Each row of a before or after table is a point. One or more steps were done to the points. Then noise was added and the rows were shuffled. The steps act on how far a point lies along the listed directions, d1 being the first. What was done? A step turns or swaps two directions, mirrors them in a line or flattens them onto one, adds a multiple of one to another, or multiplies one. Angles are multiples of 10 degrees, from the lower direction toward the higher: turns from -170 to 170, lines from 10 to 170 but not 90. Use the fewest steps. Two steps may share a direction if one is a turn and the other turns, adds or multiplies; they go together, in the order done. Otherwise the lowest direction goes first.

Directions:
(1): [ 0.04 -0.59]
(2): [0.59 0.04]
Before:
[[ 0.06  0.38]
 [ 0.29  0.66]
 [-0.09  0.67]
 [-0.26  0.67]
 [ 0.42 -0.02]
 [ 0.39 -0.10]
 [ 0.01 -0.50]
 [ 0.35  0.28]
 [ 0.04  0.45]
 [-0.36 -0.37]
 [-0.40  0.35]]
After (11 x 2):
[[ 0.38  0.70]
 [ 0.41 -0.02]
 [-0.58 -0.39]
 [ 0.32  0.39]
 [-0.34 -0.52]
 [ 0.72  0.68]
 [ 0.51  0.30]
 [ 0.21  0.70]
 [ 0.35  0.47]
 [-0.11  0.35]
 [ 0.26 -0.13]]
Steps: add -0.7 times d1 to d2

Directions:
(1): [ 0.10 -0.39 -0.45 -0.37  0.39  0.63]
(2): [-0.33  0.34 -0.67  0.23 -0.50  0.24]
Before:
[[-0.65  0.78 -0.79  0.31 -0.95 -0.06]
 [ 0.17 -0.57 -0.79 -0.44  0.80  0.89]
 [ 0.10 -0.06 -0.32 -0.37  0.35  0.16]
 [ 0.07 -0.32 -0.60 -0.30  0.46  0.59]
 [-0.07 -0.09 -0.60 -0.07 -0.02  0.57]
 [ 0.08 -0.33  0.01 -0.16 -0.11  0.22]
 [ 0.36  0.03 -0.22 -0.33  0.22  0.13]
 [ 0.01  0.46  0.14  0.26 -0.26 -0.17]]
After (8 x 6):
[[ 0.06 -0.37 -0.67 -0.35  0.43  0.54]
 [-0.54  0.57 -1.00  0.16 -0.76  0.18]
 [ 0.03  0.43  0.09  0.24 -0.20 -0.11]
 [ 0.17 -0.60 -0.73 -0.51  0.77  0.82]
 [-0.06 -0.13 -0.69 -0.07  0.06  0.66]
 [ 0.37  0.10 -0.15 -0.34  0.22  0.12]
 [ 0.08 -0.35  0.02 -0.15 -0.12  0.17]
 [ 0.11 -0.06 -0.27 -0.39  0.36  0.10]]
Steps: add 0.3 times d2 to d1

Directions:
(1): [ 0.50 -0.28 -0.05  0.07  0.65  0.76  0.33 -0.35  0.45 -0.09 -0.37]
(2): [ 0.20 -0.39 -0.67 -0.64  0.51 -0.33  0.22  0.06 -0.51 -0.23  0.36]
Before:
[[ 0.78 -0.29 -0.36  0.19  0.50  0.54  0.08 -0.36  0.12 -0.26 -0.06]
 [ 0.04  0.07  0.21  0.20  0.27  0.13  0.00  0.27  0.45 -0.02 -0.17]
 [-0.15  0.10 -0.03  0.11 -0.30 -0.13 -0.30  0.30  0.24 -0.03 -0.24]
 [-0.42  0.48  0.02 -0.22 -0.80 -1.11 -0.68  0.47 -0.65 -0.01  0.76]
 [ 0.84 -0.46  0.13  0.35  1.12  1.44  0.44 -0.63  0.65 -0.16 -0.33]
 [ 0.26 -0.39 -0.54 -0.42  0.47  0.02  0.25 -0.01 -0.56 -0.16 -0.23]
 [-0.53  0.25  0.19 -0.05 -0.35 -0.51  0.08  0.20  0.15  0.12 -0.05]
 [-0.51  0.31  0.35  0.32 -0.81 -0.41 -0.36  0.13 -0.28  0.29  0.13]]
After, 8 rows:
[[ 0.89 -0.40  0.30  0.50  1.03  1.43  0.37 -0.62  0.71 -0.16 -0.40]
 [-0.08 -0.03 -0.26 -0.05 -0.10 -0.20 -0.27  0.25  0.14 -0.16 -0.14]
 [ 0.04 -0.08  0.02  0.04  0.06  0.16  0.03 -0.07 -0.28  0.02 -0.42]
 [ 0.09 -0.02  0.12  0.09  0.39  0.10  0.04  0.31  0.40 -0.17 -0.22]
 [-0.36  0.43  0.02 -0.26 -0.78 -1.10 -0.76  0.45 -0.69 -0.01  0.73]
 [ 0.62 -0.08 -0.15  0.38  0.25  0.64 -0.10 -0.41  0.26 -0.22 -0.14]
 [-0.43  0.10 -0.10 -0.05 -0.43 -0.54 -0.25  0.13 -0.56  0.21  0.34]
 [-0.41  0.11 -0.01 -0.27 -0.10 -0.58  0.15  0.24  0.02  0.15  0.05]]
Steps: flatten d1 and d2 onto the line at 170 degrees
